Each point is reached from the start by the listed moves, each made 0, 1 or 2 times, or once backwards (-1), plus a little noise. Say if it took an odd or an even number of moves. Then give how often each move was made.
(in the rows, 128 means zero)

Moves:
(1): [167  96 150 129 149]
(2): [154 158 120 117 131]
Start: [111 123 148 119 138]
Points:
[127  65 179 131 154] -> even (1, -1)
[ 86  92 152 131 134] -> odd (0, -1)
[211  87 184 109 183] -> odd (2, 1)

Moves:
(1): [143 121 117 128 140 136 129 143 121 111]
(2): [127 154 149 121 104 120 125 137 122 122]
(3): [126 112 138 128 123 120 120 132 117 111]
(4): [123 133 133 155 121 130 128 131 127 146]
(5): [130 132 157 131 144 123 141 123 147 119]
(6): [128 144 134 132 146 145 117 124 124 124]
(7): [117 110 143 116 123 135 136 144 114 122]
(8): [101 137 123 130 142 137 117 142 121 130]
Start: [124 124 146 139 121 126 131 120 123 119]
Points:
[137 100 249 125  48  96 170 175  95  71] -> even (1, 2, 1, 1, 1, -1, 2, -1)
[119 125 206 194 123 105 168 119 163 141] -> odd (0, 0, 0, 2, 2, -1, 0, 0)
[127  41 138 128 171 187 101 180  38  44] -> even (2, -1, 2, 0, -1, 2, 2, 0)
[144  92 124 124 127 141 159 167 108  99] -> odd (2, 0, -1, 0, 0, -1, 1, 0)
[147 127 157 121  71 117  99 180  57  50] -> odd (2, 2, 2, 0, -1, 0, 0, 0)

Moves:
(1): [136 122 118 132 129 142 136 122 142 142 131 133 125 127 134]
(2): [128 135 113 139 142 132 118 131 120 124 139 132 130 134 129]
(3): [144 123 143 131 130 123 127 138 116 130 129 122 128 125 141]
(4): [121 129 141 139 126 128 114 136 126 151 119 127 125 136 119]
(5): [118 115 139 138 154 115 108 131 127  95 127 103 109 115 100]
(6): [ 96 148 142 121 139 135 131 127 147 128 128 135 109 128 151]
(7): [122 131 119 140 128 117 144 128 122 122 115 117 122 141 135]
(8): [132 128 107 123 104 137 129 134 128 137 141 112 130 120 131]
(9): [129 140 132 133 112 112 135 112 152 131 139 114 126 134 120]
(10): [121 138 121 107 144 119 132 122 123 150 123 134 118 132 123]
(11): [121 112 132 129 129 117 139 131 126 118 145 138 125 137 118]
(12): [155 130 114 119 119 133 118 138 133 129 123 157 116 142 133]
(13): [126 119 129 125 140 133 128 134 136 125 131 123 135 150 126]
(14): [125 111 118 131 130 135 114 109 125 122 134 125 123 132 133]
Start: [142 146 125 128 136 138 142 116  98 121 131  95 133 111 119]
Points:
[ 98 147  96 155 160 227 107 105 137 215 174 117 112 192 210] -> odd (2, 2, 1, 2, -1, 2, 0, 1, 0, 0, 0, 0, 2, 2)
[160  86 156 180 127  76 101 141  62 112 148   7 128 156  67] -> odd (-1, 0, 2, 2, 1, -1, 1, 1, 1, 0, 1, 0, 1, 1)
[176 101  92 115  75  91 183  61 149  80 185 106 131 148  65] -> even (0, -1, -1, -1, 0, -1, 0, 0, 2, 0, 2, 1, 0, 1)
[165 169  96 178 126 116 156 145  76  58 112  23 119  68 145] -> odd (0, 1, 1, -1, 1, 0, 2, 1, 0, -1, -1, 0, -1, -1)
[174  69 166 138 211  89 119 118  54  89 144  75 120 142  78] -> odd (0, 0, 2, 0, 1, -1, 0, -1, 0, 1, 1, 0, 1, 1)
[110  63 162 147 188 138 136  43 162  93 175  61 116 122  76] -> even (2, -1, 0, 0, 1, 0, -1, -1, 1, 0, 1, -1, 1, 2)

Moves:
(1): [126 130 123 129 138 125 129 127 134 125 137 114 128 131 138 127 132 114
 119 115 131 138 131 136 124 127 124]
(2): [127 135 124 142 129 131 129 124 129 112 119 133 128 135 122 129 115 128
 120 138 127 111 130 109 136 132 134]
(3): [133 123 116 126 131 133 130 115 126 122 126 123 121 134 121 136 123 128
 122 126 126 124 126 124 125 133 132]
(4): [117 135 125 129 133 130 127 125 124 125 138 139 127 126 131 128 130 134
 129 127 129 135 118 132 135 133 127]
(5): [127 121 124 129 125 132 134 131 132 124 123 120 126 124 117 120 121 129
 132 129 127 128 133 120 133 124 129]
(6): [138 129 112 135 120 128 121 121 114 119 125 130 122 126 126 132 127 129
 127 123 115 127 148 118 123 118 139]
(7): [125 118 130 120 137 138 136 133 130 126 117 123 131 128 134 110 125 112
 144 129 127 137 130 125 128 138 122]
(8): [132 128 133 123 128 139 121 127 133 127 128 127 124 124 131 130 129 131
 128 135 130 124 124 120 121 118 129]
(9): [136 129 125 146 111 141 116 126 129 137 134 127 124 132 117 146 136 123
 121 110 141 130 126 135 117 124 128]
(10): [129 123 120 117 135 130 140 127 125 129 124 133 138 134 125 127 129 120
 127 127 127 126 121 114 125 127 129]
(11): [135 120 124 126 112 129 125 134 122 121 123 127 129 134 116 132 128 131
 134 139 121 130 120 126 130 111 146]
(12): [126 132 117 130 130 127 131 122 135 130 127 136 127 127 135 141 130 123
 124 120 127 118 124 128 134 135 134]
(13): [131 132 128 133 112 125 125 136 124 132 128 128 129 120 129 129 140 135
 119 130 131 125 127 124 137 135 128]
(14): [123 132 137 120 135 129 121 127 129 136 137 129 141 129 140 129 127 133
 128 118 112 124 130 137 123 130 122]
(15): [136 127 122 131 125 127 121 131 136 128 131 133 134 130 133 131 132 129
 126 127 134 123 127 128 124 129 122]
(16): [120 128 130 134 131 116 119 121 126 140 136 132 127 130 133 140 119 141
 127 121 126 136 110 127 137 121 133]
(17): [140 139 122 124 120 122 121 127 137 133 131 141 124 141 129 123 120 124
 120 131 133 118 118 117 133 130 136]
(18): [136 133 126 113 135 133 120 133 130 117 117 129 144 129 125 116 121 126
 128 138 140 121 132 121 128 125 140]
(19): [139 133 118 124 139 133 131 123 141 129 117 129 137 135 123 130 129 122
 134 138 124 128 123 117 126 132 131]
(20): [139 124 124 126 126 129 125 128 131 127 131 132 139 123 126 128 120 122
 122 132 126 132 128 127 122 122 138]
(21): [133 127 129 126 127 134 120 133 125 128 133 138 124 132 128 140 131 136
 125 126 130 139 129 134 134 123 128]
(22): [130 126 139 131 141 124 133 126 130 127 130 123 130 125 131 114 126 123
 130 118 124 125 129 133 125 130 124]
(23): [133 123 129 124 111 137 137 124 126 126 130 127 129 133 126 142 138 133
 144 135 132 130 134 117 133 133 133]
(24): [133 137 123 124 129 139 139 117 133 130 114 128 127 133 138 123 124 121
 130 125 142 130 117 133 141 132 110]
Start: [136 120 122 113 133 126 113 135 119 125 130 152 130 134 140 119 130 132
 125 123 132 125 137 113 129 119 122]
Points:
[130  95 105 113 191 124  96 122 106  49 119 134 169 135  79  95  53 134
  91 176 130 127  65  58 121  68 222] -> even (1, 2, 2, 2, 0, -1, 0, 1, 0, 1, 2, -1, 0, -1, -1, 2, -1, 2, 0, 2, -1, 1, -1, -1)
[183 110  26 161 134 152  65  84 123  59 132 190 150 157  79 224  80 150
  81 127 109  92 135  56 120  79 232] -> even (0, 2, 2, 1, 1, 1, -1, 0, 1, 0, 1, 2, -1, 0, 1, 1, -1, 1, 1, 2, 1, 0, 0, -1)
[227 122  88  79  54 188  75 151 141 172 135 216 165 176 111 161 142 126
 107 124 160 152  41 108 148 109 160] -> even (-1, -1, 1, 1, 0, -1, 1, 0, 2, 1, 2, 0, 2, 1, 0, 0, 2, 0, 1, 2, 2, 0, 0, 1)
[177  66  78  78 116 156  91 169 113 103 128 134 155 159 113 163 171 129
 153 122  89 157 186 114  80  55 148] -> even (1, -1, 0, -1, 1, 1, 0, 0, 0, 1, 2, 0, -1, 1, 2, -1, -1, 0, 1, -1, 2, -1, 0, -1)
[166 154  59 188 105  98  56  89  74 119 122 167 109 127  98 154 121 167
  65  63 158  78 118  89 145 117 184] -> odd (-1, 0, 2, 1, 0, 2, -1, -1, 2, 0, 0, 1, 2, -1, 0, 2, 0, 2, 0, -1, -1, 2, -1, 0)
[138 124  84  66 158 124 105 104 153 162 123 217 178 176 182 190 111 173
 132 129 107 102  42  98 176 128 125] -> even (-1, 0, 1, 0, 0, -1, 0, 0, -1, 1, 1, 2, 0, 2, 2, 2, 0, 0, 1, 0, 1, -1, 0, 1)
[204 117  81 126  27 177  66 142 116 113 103 164 154 103  88 207 144 179
 112 154 114 101 172  70 142  70 214] -> even (-1, 0, 0, -1, 2, 1, -1, 1, 1, -1, 1, 2, 2, 1, -1, 0, -1, 1, 1, 2, 1, -1, 1, 0)
[197  89  94 110  67 186  31 152 132 126 180 146 131 169 139 185 161 136
 161  72 145 170 177  85  89  36 167] -> odd (2, -1, -1, 0, 2, 2, 1, 2, 2, 0, 1, 0, -1, 1, 2, 1, 1, 1, 0, -1, 2, 0, 2, -1)
[249 120  53  98 108 198 102  51 142  73  61 166 138 202 117 192 100 166
 171 150 114  58 127  16 144  62 175] -> even (-1, 1, 2, -1, 1, 2, -1, 2, 0, 0, 2, 1, -1, 1, 2, 1, 0, 1, 2, -1, 1, 2, 2, 2)
